Each row is a point. Before rounding, the points of a table are all equally far from one centre. They may lie mostly on one side of it. Where is the centre, to within rounding?

Points, 8 rows:
[[  7  56]
 [-40  51]
 [-40  51]
 [-31  56]
 [-54  38]
 [-48  44]
 [ 24 -30]
 [-58 -15]]
Centre: [-12   8]

Points (13 x 8):
[[-25  10   3 -10  -5 -17  42  26]
 [-19 -13  15  -4  -2   8  37  31]
 [  5  -7  -1   7   0 -14  57  -9]
 [ 13 -23  -2   6   0  -3  35   5]
 [-15  12  -1   4   3  -6  60  33]
 [ 12  -2  -3 -10   7 -25  33  10]
 [-19  -4 -22   6 -17   3  47  27]
 [-38   5  -8  11  -1  24  40   7]
 [  3 -16   4   7  -2  15  48  31]
 [ -6  16   9  10  18   7  31  29]
 [  8  16  -2 -15   0  16  58 -23]
 [ -9  -4  10   8  -5 -16  41  21]
 [-10  15  16   7 -10  12  42  25]]
Centre: [ -8   3  -8 -10   6   9  42   6]

Points, 20 rows:
[[-29  12  21 -40 -14  12 -15 -10  -3   6  29  25 -15  -4]
 [-40  35   1 -49   1   3 -11  -9 -23   8   7   9 -26  -3]
 [-40  15  16 -34  -9   9 -33   9  -6  -9  25   5   3 -15]
 [-28  21   5 -40 -27  19 -18  -7 -14  21   0  28  -9  -5]
 [-23  26  11 -47 -25  14  -1   3 -24  23   6  23  18   1]
 [-41  42   3 -42  -3   1   7  16 -41  -7   7  24 -10   0]
 [-27   9   4 -39  -8 -18 -14  -5  -2 -13 -17  15 -17   2]
 [-17  27  26 -60 -10   4  -5   3   2  -7  -7  10  -3  -1]
 [-20   7  -2 -26 -17  15   0 -16   3   3   8  35 -29  -5]
 [ -8   7   2 -51  -6   6  -9  -5 -10  33  25   9  -5 -11]
 [ -4  -3  15 -36 -12  20 -16   5 -22   9   6  21 -17  -7]
 [  9  19  -5 -50   0  26  -2  -3 -24   6  16  -5  -2 -16]
 [-22  59   1 -51  -8  13  -6  29 -13  13  19  -1 -21  -3]
 [-20  40  14 -27 -25  24 -17 -11 -22  10  -5  18  -8 -16]
 [-11  15  22 -19 -26  16 -16  14 -10   2  31  16 -14 -37]
 [-35   3 -12 -27  -1 -19  21  -9  15  11  19  12  -9 -14]
 [-49  10   0 -28 -11  10  -5  39 -16  -3  16  19 -22 -22]
 [-15  10  17 -36  -9  11   3  14 -13  -2  59  11  -9  -7]
 [-16  18  11 -52 -22   5  10   4 -17   2  21  36   5  14]
 [-32   2 -15 -47 -10   7  -3  -3  -9   2  -4   2 -31  14]]
Centre: [-17  25  -2 -21 -16   0   5  12  -9   1  13   2  -7  -5]

Points (29 x 24):
[[ -9  -4  -8  22  15   4  16  10  28  -2   0   4  23  -1 -11  16  -2 -14
  -11  10   2  15 -18  -5]
 [ 36  -2  -8  21  -6  -5   2   5 -15  -3  -2 -34   9   3 -13 -14  29  -2
  -11 -20  10   9  -2  16]
 [ 31 -24 -27  19  19  24  12   0  15  -8  -5   1  24  -3 -16  24  15   7
    5  -3 -31   9  14  -3]
 [  1 -15  11  12  -8  22  25  27  13  -8   8  -8  -3  19  10 -10  29   7
  -15  -7  -8  34  21  -2]
 [ 10  -5 -20   4 -15 -16  36   2  24  -7   0 -10   2  18  -6 -24  24  -4
    0 -20   9   0   2  28]
 [  7  -1  -2  -2   2 -18  25  29  -5  -6  17 -22   6  22 -30 -22  -1 -11
   10 -29 -12  22   9   0]
 [ 17   6 -22  10 -32   0  14   0  15   4  10  -8  -5   5  10 -26  34  10
    8 -35 -11  -7   8  15]
 [ 33 -23 -19  18 -18 -22   7   2  10  16   0  12  13   6 -33   0  31 -10
   -1 -37   6 -22   5 -12]
 [ 21 -28  -8  29  -7  -8  25   3  -4 -10  -8  -4  31  12 -19  27  48  -6
  -22 -26  12  -1  17   2]
 [ -5  -6  -5   2 -10   7  39   3   6   2 -10 -31  42   5 -14 -16  26 -11
   24 -42  -7 -14   4  -7]
 [ 40 -24 -19   8  11  13  16  25   0  -2 -10  -7  38  22 -23   0  -5  -3
   11 -22 -18  16   8 -10]
 [ 19  -1   2  10   3  11  14   9  24  -7   5  16  26  30  -4   3  21 -11
   20 -36  25  13 -13 -27]
 [  8 -29 -15  -8   0 -14   6  19  34  -6 -13 -14  26  25  -8   8  37  26
   -4  -2  -4 -13   8   0]
 [ 18 -24 -28   3 -17   0  53  29  18 -17   8   8  12  -3   3   7  37 -15
    8 -40  -1   4   6 -14]
 [ -3 -17 -23  -6  -2 -26  -8 -17  22  -4  -9 -19  -4  -3 -27  11  16  -6
   -7 -18  -1  -3  22   3]
 [ 12 -14  -7 -13 -22 -40  27   6  -1  -4   9  -1  26 -16 -11 -16  38   9
   -9  -5  27 -12   2 -34]
 [  6 -25   7 -14  -6  -5  29   0  29 -20  -7 -12  21  29 -23  13  15 -11
   -7 -51 -11   4  21 -13]
 [ 18 -14   6   0  -8  17  21   9  -9 -38  37 -14  33  -6 -18   0  32   2
   20 -11   7  26  -1 -20]
 [ 17 -36 -31  -1 -10   6  24  24  -9   2   2  -9  15  13  -4  14  17  -1
   27   8   2  18 -27 -21]
 [ 11 -14 -11   0  12   3  25  -4   9  -1  -9  -3   3  22 -22 -17  52  18
   22  -9  25   9  24 -20]
 [ 19  -6  -1  -5   9 -13  31  25   8 -11   0  -1  18  31  -7  12  -6  12
    7   0  -1 -12  24  12]
 [ 23   7  10   5   0  13  18   3 -15 -11   0  -5 -11 -13 -42 -10  20 -12
    0 -25 -20  24   4 -14]
 [-11 -29 -34  -7   2  18   8   6 -14  28  11  -6   3  32 -31 -25  13  11
  -19  -9 -17 -11   2  -9]
 [ 16 -18 -11 -19  -9 -13   7  21  31  -8  11   3  26  16 -26  -3  53  -1
  -18 -27 -14   6 -14  -9]
 [ 17   2   3  33   2  27  44  18   4  -5   9   4  18  25 -27  -2  -4  10
  -11 -12 -12  12  17  -1]
 [ 16 -24 -12 -15   6  -2  -1  17  35   0  12   3  22  -2 -34  -3  27  13
   18 -26   7  -4  -3  -8]
 [ 13 -13 -37  -5  10  -4   8  12  17  -3   0   1  10   0 -20   7  60  -6
  -22 -37  20  -5   4 -32]
 [ 20 -22 -12  12  -7  12  52   5   2  -1  12  -3  16  -6 -42   2  29 -26
    1 -16  17   9  17 -14]
 [ 20 -28  -6  -2   8  -7  28  15  -5  -5  16  -6  -8  -2 -21 -27  22 -15
   38  -7  -9 -11   5  -9]]
Centre: [  4 -11 -15   4  -4   1  19  -2  -4 -10   8  -2  15  10  -6  -2  19   4
  -6 -16  -8  -3   4 -23]

Points, 31 rows:
[[ 20  46  -6 -14 -13  44  -4  -4 -11  34 -21   0 -24  40  -2   9  14 -22
   19  -7 -42 -30  18   3]
 [  6  39 -27  -4 -35  38 -11 -15 -39   4 -23 -23 -38  33   4   4  -9 -21
   -6  -9 -38 -19  -3   3]
 [  2  40 -36  -4 -33  38 -19 -23   2   7 -16  21 -23   5  -6  -5   6 -20
  -17 -19 -30 -10 -12  21]
 [ -6  25 -13 -15 -23  46   5 -18   6   5 -27  -6 -15  17  -6 -21  20 -18
  -22 -10 -40 -25 -11  24]
 [ 30  25  -9 -23  -5  54  -9  -5 -25   6 -10  -1 -12  37 -14   6 -20 -14
  -12  -4 -35   7  -9  15]
 [ -1  50  -3  -1   5  47  -8 -23 -14  20   8  13 -30   1  -6 -21  29 -37
    7 -20 -40   3  -5 -14]
 [-14  20 -32 -19 -15  11   3 -30 -18   4   6 -15 -52  27  -7  27  12 -39
   11   9 -60  10   9 -13]
 [-10  35 -20  -8 -16  43  16 -37 -34   6 -10  22 -24  24   3   7  18 -30
   -6   7 -44 -17  15  17]
 [ 19  32 -28  -4 -14  34 -20 -12 -18  17   0  15 -12  10 -15 -36   4 -32
  -18  -3 -52   9  -5   2]
 [  2  49 -20 -16 -34  31 -24  -5 -29  23  12   0 -40  25 -11 -16   4 -21
   -5  -5 -54 -26   1 -20]
 [-25  16 -10  16 -32  36   3 -26 -14  27  -2  -7 -33  33 -14 -30  30 -25
   12 -26 -18 -15   6   5]
 [  0  51 -39   3 -10  14 -20  -8 -33  11 -15   4  -9  38   1 -10  29  -7
   -8 -20 -30 -16  10  -7]
 [ 21  40 -19 -28  -7  46   4 -22 -16  -3  -2  20 -38  12 -17  16   3 -18
    0 -28 -39   2   9  13]
 [ -4  25 -32 -15 -17  41  20  -7 -30   3 -23  13 -23  -3  11   5  11  11
    7  13 -59   6  19  -7]
 [ -2  43 -16   1 -22  56  -3  -7 -13   7   1 -16 -53  26  18 -21   3 -10
    7  -1 -24 -17 -19  -3]
 [ 11  33  -3  -3 -38  44   2 -25 -28   7   0   5  -4  23 -12   9  34 -34
    4   6 -29  -4  -9 -24]
 [ 30  57 -25  -4 -12  28  -4 -18  -5  20   4   9  -9  34 -15 -23   3 -39
   -9  -3 -42 -21  12   0]
 [  4  55 -10 -12 -19  46 -15 -17 -13   4  -9 -18 -39  28   5  -1  26 -27
  -20 -13 -36 -15  12 -17]
 [  4  21 -18  -9 -24  43  -7 -27 -15  18  -8  -9 -26  33  11 -19   9 -38
  -19 -10 -51 -30  -2   4]
 [-17  33  -7 -13 -21  41   0 -32  -4   8 -29 -26 -30  37 -13  -2  18 -44
    9 -12 -48 -22   5   5]
 [ 16  27 -40  -3 -12  25  -7 -16  13  20 -10 -16 -19  45 -24  -7  22  10
    5  -2 -47   3  35   8]
 [ 10  31 -31   6 -17  14 -34   5 -36  37  -6 -11 -33   1  -3  11  22 -27
  -18  -5 -40 -11   7   1]
 [ 22  34  -6 -17 -26  26  -3 -20 -28  -5   2  12 -32  35 -28   7  19 -33
  -12 -15 -47 -11   3   0]
 [ 24  25 -29 -26 -15  12  -3 -21 -38   2  -9 -15 -26  34  -5  11   2 -30
   -6  -4 -21  17 -12 -10]
 [ -2  45  -7 -16 -17  19 -11  -3  -2  10 -18  20 -27  17   4 -17  16  -9
  -22 -10 -44  26 -15  -3]
 [ 12  33 -17 -20 -13  54   0 -13 -10  27 -18  -1 -29  21  -7 -18  -5   0
  -20 -10 -51  11   8  16]
 [  9  42 -23  -9 -39  55 -12 -25 -35   2   6 -25 -26  24  -2  18 -18   5
   -3   1 -44   5  13  -9]
 [ 14   8 -24  -4   1  40 -15 -26 -12  21  11 -10 -55  28 -14   6  13 -18
   -7 -18 -55 -13  26  17]
 [ -3  16 -32 -13 -25  53   1 -29   3  11  15  -9 -25  39 -25   7  23 -33
    0   1 -54  -4  16   7]
 [ 15  22 -29  -3 -42  20  -8 -20 -20   4   5  -7 -34  30   8   6  14 -38
  -19  -4 -38 -13 -15  -1]
 [ 11  37 -33  -3 -39  39  -3 -13 -12   3 -22   4 -17   1 -24 -20   5 -16
  -15 -23 -36   0  21  21]]
Centre: [-13  20  -5   1  -4  15  -4  -9  -3   6   6  -7 -13   8  -9   4 -10 -10
   7   2 -26 -10  13  -5]

Points:
[[-47   5 -26  12  -1  -7 -19  16  19  -4  49  19  25  -4  25 -46   4  46
   22 -13  14  -2 -13  34]
 [-23 -20 -27  12  -4 -15 -33  19  24   0  32  25  -1  20   6 -24  20  34
   -2 -30  23 -15  -6  44]
 [ -9 -11  -2  25   6 -20 -35  35  22 -26  30  12  38  15  33 -22  30  39
   19 -34 -19   5   5  31]
 [ -8 -26 -21  46  15  17 -15   9  16 -11  24  50  12  17  27 -18  17   1
   10   9  25   6  12   2]
 [-35 -25   0  18   5  -5 -24  11   2 -37  40  19  49 -11   7   1   7  25
   32 -13  25   4   8  24]
 [  4 -53  -3  33  -1   0 -40  -1  19 -28  52  -5  39   2  20 -34  -2  43
    6 -33   2 -13  16  27]
 [ -4 -13   1  25  10   3 -31   1 -32  -7  38  17   6 -15  48 -21  18  47
   19 -57  -5  -1   6  22]
 [ -5 -34 -14  22  16 -13 -19  23  23   6  60  18 -13   2  18  -3  11  -8
   25 -23  11  -4  -4  20]
 [-10 -26   3  48  17  26 -20  14  18  21  42  26  26   4  31 -17  17   6
    4 -28  -4 -15  -3   4]
 [-23 -17 -12  27   5 -18  33  10  10  -2  24  14  54   9  54 -24  32  23
   16 -10   8   5  -8  17]
 [  8 -28 -22  32  26   0  -8  17  23 -22  47  -9   8   9  26  -7  -4  32
  -23 -35 -15  -1 -10  42]
 [-22 -34 -28  43   2 -13 -12  38  15 -32  27  26  37  -9  20 -23  -9  23
   32 -35   8 -16  12  49]
 [  7 -28 -18  39  16  13 -21 -27  12 -31  48   9   1  28  33 -40  13  33
    2 -17  21 -12  28   8]
 [-16 -13 -37  13   4   3 -37   6  29 -14  56  24  30   9  25 -29  40  24
   12 -26 -17 -25   3  16]
 [ 15 -16 -24   3  36   0  18  -6   7  -7  30 -12  19  46  20  -7  10  26
   25  -5   0 -15   0  35]
 [  0 -24  -1  31  20   9 -16  51   6 -17  22   7  -5  11  19  -3  18  26
   14 -14   1 -10 -29  26]
 [-24 -33  -2  31  20  11 -18  -6  -1 -30  44  18  21   6  50 -34  40  30
   -7  -6  11 -10   3  20]
 [-17 -18 -17  16   3 -38 -14  20  31  17  53   4 -37  20  35 -15  -1  20
   11 -27  -6 -21   6   3]
 [-26  10  -6   9   3 -16  -5  13   0 -15  45  18  41  -4  14 -31  37  40
   22 -27  15  -1 -13  24]
 [-29  -8 -26  39  33   9  -1  15  19   0  34  -7  36  10  23 -49  21  18
   18 -48 -12 -28  -8   8]
 [-26 -17  -8  43  27   2 -29  -4 -11 -24  31  -3  -8  30  21  -9   9  29
  -11 -30  16 -31  -2  -7]
 [ -7  -4  -4   9   5  15 -30  40  16 -12  12  -7  -6  27  16 -35  14  37
   -2  30 -15  -7  -2  35]
 [-30 -56 -20  37  13  -4 -24  31  13  10  26  16  14  20  38 -18  26  52
   16 -24 -21 -15   8  21]
 [-13 -53 -30   6   8 -20 -10  33   2 -19  31  -8   9  32  25  -9  23  20
  -12 -28  39 -18  16  29]
 [  2 -52 -35  28  24 -20   7  -3  -4 -40  43  13  11  10  -6 -38  12  37
    1 -35  -8  11 -16  21]
 [-36   1  -7  21   9  -9 -23  -3  38 -15  27  19  15   2  36 -18  25  41
   21 -39  11  -1   3  34]
 [-11 -19  -5  20  22  -3  20  11  19  -6  39  12  24   4  25 -21   9  33
   19 -26   6  17 -48  12]
 [-19 -18 -17  16  43 -24   1   2  12  -7  19  14  27  26  22 -39   0  21
   -5   6  18   0 -40   7]
 [-24 -14 -22  38  -7   4   6  28 -13   9  33  -7  20   7  29  -6  36  19
   -4   3 -22 -15  -5  38]
 [-11 -20 -26  58   0 -16 -30  -2  -5   7  52 -16  11  15  37 -14  -3  30
   18   3  -3  -3   5  16]
 [  0 -18 -13  36  18  12  -4  34 -21 -10  55  16  30  27  54 -28  -9  27
   10 -11  -7 -32  25  33]]
Centre: [ -9 -22 -17   0  -1  -3  -1  11   0 -12  12   6  12  -2  22 -29 -10  20
   6 -17  -9  -8  18  -2]

Points:
[[-26 -14 -20   0   3   9  -8   5 -16   2   3  23  27 -35  10  25  16  29
    2   5  12 -10 -28  24]
 [-35  25 -12 -11  18  42 -16  16 -16  -5 -44   2   6  -6  -4  11  10  15
    2  -1  23 -25 -22  31]
 [-37  33 -37   2  24  19  13   7 -14 -10  -4  21   8   0  15  15  18  29
   15   9  -1  -1 -39  25]
 [-22  13 -12 -26   7  14 -10  37  -6  17 -18   7  14 -17   0  -1  15  38
   12   9  20 -21 -18  52]
 [-37  -7 -13 -29  -5  20   2  16 -10   1  -4  22   0  -4   5 -24  12  14
   23   1   5 -45 -23  38]
 [-47 -25   1 -10  14  19   3  20  -6  15   3  46   4 -20   3  19  19  24
   15   3  -4  -8 -34   7]
 [-28  28   1  -9 -13  25  -9   0 -12  15 -17  23 -11 -15   2  -7  29  29
    0   0  14 -21 -29  48]
 [-16  20 -17  -6   8  20 -15  16 -23  -7 -25  40  -3 -19   4   3  30  17
   -4   3  20 -40 -23  21]
 [-35   9  -5 -30  -8  21   4   5 -32   9 -25  20   1  -2 -22  17  17  25
    0  -5 -15 -20 -11  25]
 [-29  -5 -32 -11  27   1   6  18 -21  18 -32  22   9 -17   2  -3  19  11
   13  16 -15 -14   6  44]
 [-39 -11  -6 -13 -13  35   3   0  -6  31   7  36   8 -18  19  -2  36  41
    9  -2   9   1 -23  11]
 [-33   3 -27 -16  15  17 -27  39  -1  16  -7  19  20 -15 -10 -17   6  25
   16   4  11 -12 -14   6]
 [-43  12 -13 -18   8  14   6  19 -14  26   1  31  15 -16   6  13  32  21
    5  23  11 -12 -20  42]
 [-48  12 -10 -12  28  15 -24  -2 -31  12 -28  31  23 -19   6   4  -1  16
   16   7  -4 -14  -7  20]
 [-38  11 -16 -22  23  10   6  31   0  26  -7  28   6 -21   8   1  23  31
    5 -11  33 -21 -14  33]
 [-31  21   1 -27 -17  28  -6   7  -7  13 -13  11   6 -19 -19  11  25  14
   -4  11 -17 -11 -28  32]
 [-25  15  -3 -21  -7  17 -10  -3 -34  27 -24  16  11 -30 -18  -1  22  31
   -8  10  -3  -7 -28  31]
 [-32  -6   3  -5  20  21 -17  -4 -39 -17 -29  28  20 -10  -5 -10  35  30
   15  11   0 -10 -35  28]
 [-23   4 -30  14   6  14  -1   4 -28   8   3  15   1 -18 -11  11  11  21
   24   3  -2 -14 -31  18]
 [-26  38  -2  -4   7  38 -15  -3  -3   7  -5  23  13 -19  -7 -15  30  10
   18   2  -4   8  -5  13]
 [-32  13 -30 -19  15  -5   0  12   3  14 -38  14   6 -30  30 -30  17  29
   34   6   7   1 -25  19]
 [-35  15 -16 -21  20  18  11  19 -33  15 -15  41  32 -14  15  -1  18  21
   10  27  -7  -4 -29  45]
 [-18  14 -25 -23  13   4   7  35 -16  -1 -25   4   7 -37 -21 -20  19  35
   -5  23   2  -6 -16  20]
 [-45  43 -10 -11  17  28  16   4   8   2 -33  14  10  -7  -5   8  22  35
    1  14   5 -13  -8  40]
 [-42  11   8 -30 -14  37  -1  -9   8  15 -36  22   2 -33  12   6  14   7
    7   5  17 -17 -20  24]
 [-14  -2 -31 -16  13  29 -22  11 -17  20  -4   6  16  -7   8 -32  32  47
   13  -7   7 -24 -22  25]
 [-46   9 -26   1   5  21   1   0 -21   6  12  22 -14 -16   8  -7  13  31
   10  22 -15 -20 -21  28]
 [-15   9 -22 -25   9  24  -1  24  -2  26 -34  33   8 -11 -11  21  -5  32
  -21  21  16   8 -21  34]
 [-52  12  10 -10  22  15 -15   3 -13  36  -7  41  -1 -19  31   9   7  16
   19   4  14   0 -27  27]
 [-31  28  13   6  10  60 -13  13  16  22 -24  23  12  15  -1  -6  10  30
   19 -11   1 -19 -18  25]]
Centre: [ -8   0  13  -6  19  14  14   9  -5  10 -20   4   7   6  26 -11   6  19
 -11  10   0  -8 -19   3]
